Each point is reached from the start by the listed moves, each made 0, 1 or 2 times, or once backwards (-1), plus a little noise. Is the number of moves made odd or even? Then give how often each move was made.
In the rows, zero is written as 128.

Moves:
(1): [137  93 115 138 166]
(2): [132 161 117 145 133]
Start: [154 146 139 113 111]
Points:
[141 150 164  87  69] -> even (-1, -1)
[170  73 115 131 187] -> even (2, 0)
[175 106 101 154 190] -> odd (2, 1)

Moves:
(1): [167 135 132 146 132 133 132]
(2): [124 148 141 127 121 159 116]
(3): [131 114 143 140 147 108 124]
(4): [130 121 131 156 126 122 122]
Start: [125 123 131 129 127 134 130]
Points:
[156 162 162 174 115 197 105] -> even (1, 2, 0, 1)
[127 109 134 184 125 122 116] -> even (0, 0, 0, 2)
[200 145 165 176 147 153 121] -> even (2, 1, 1, 0)
[215  77 161 246 176  61 131] -> odd (2, -1, 2, 2)
[ 91  83 129 126 150  77 132] -> odd (-1, -1, 1, 0)

Moves:
(1): [145 130 128 123 118 116 121 148 121  97]
(2): [144 152 138 139 136 121 113 131 134 134]
(3): [139 120 145 128 121 153 120 122 139 129]
(4): [148 116 119 161 128 136 135 133 127 141]
(5): [128 123 142 131 161 147 137 146 120 123]
(6): [135 144 122 127 122 146 142 130 126 136]
(7): [122 123 155 141 126 128 161 127 122 128]
(8): [115 123 131 125 127 119 121 152 137 133]
Start: [125 140 110 148 157 128 116 143 134 123]
Points:
[173 182 138 160 151 228 125  93 159 173] -> odd (-1, 1, 2, 0, 0, 2, 0, -1)
[107 144 115  98 207 238 135 147 133 144] -> odd (-1, -1, 1, -1, 2, 2, -1, 0)
[129 189 196 151 160 174 107 136 178 170] -> odd (-1, 2, 2, -1, 0, 1, 1, 1)
[166 124 177 198 214 116 123 249 113  68] -> odd (2, 1, 0, 1, 2, -1, 1, 1)
[157 183 119 109 128 178 127 133 127  95] -> even (1, 0, 1, -1, 0, 2, 0, -1)

Moves:
(1): [105 129 115 125 133 135 115 138 139 140 123 133 140]
(2): [139 155 119 137 134 138 135 116 170 122 131 113 121]
(3): [118 138 111 143 116 142 120 120 132 103 128 118 126]
(4): [130 134 131 111 146 136 123 128 138 123 115 109 122]
(5): [115 135 126 140 127 115 129 126 125 133 120 127 132]
(6): [ 99 135 146 115 132 124 125 127 118 149 132 146 117]
(7): [127 114 138 139 125 133 120 110 121 119 126 113 139]
(8): [123 122 129 133 105 117 117 142  97 148 132  98 128]
(9): [117 104 140 119 115 140 136 131 125 134 117 160 105]
(10): [106 107 146 130 148 102 116 147 144 136 144 138 124]
(11): [119 136 103 129 111 115 108 120 146 124 131 124 126]
Start: [116 126 157 139 117 156 120 129 114 137 127 134 122]
Points:
[  7 115 132 192  81 113  21 124 208 150 136  33  99] -> odd (1, 2, 1, 1, 1, 0, 2, 2, 1, 2, 2)
[ 57 211  95 123  89 161  48 105 175 201  87  11 126] -> odd (2, 2, -1, 2, 1, 1, 1, 2, 0, -1, 2)
[ 11  67 116 160  36 107  41 161  92 162 150 168 112] -> odd (1, -1, 1, -1, 0, 0, 0, 1, 1, 1, 2)
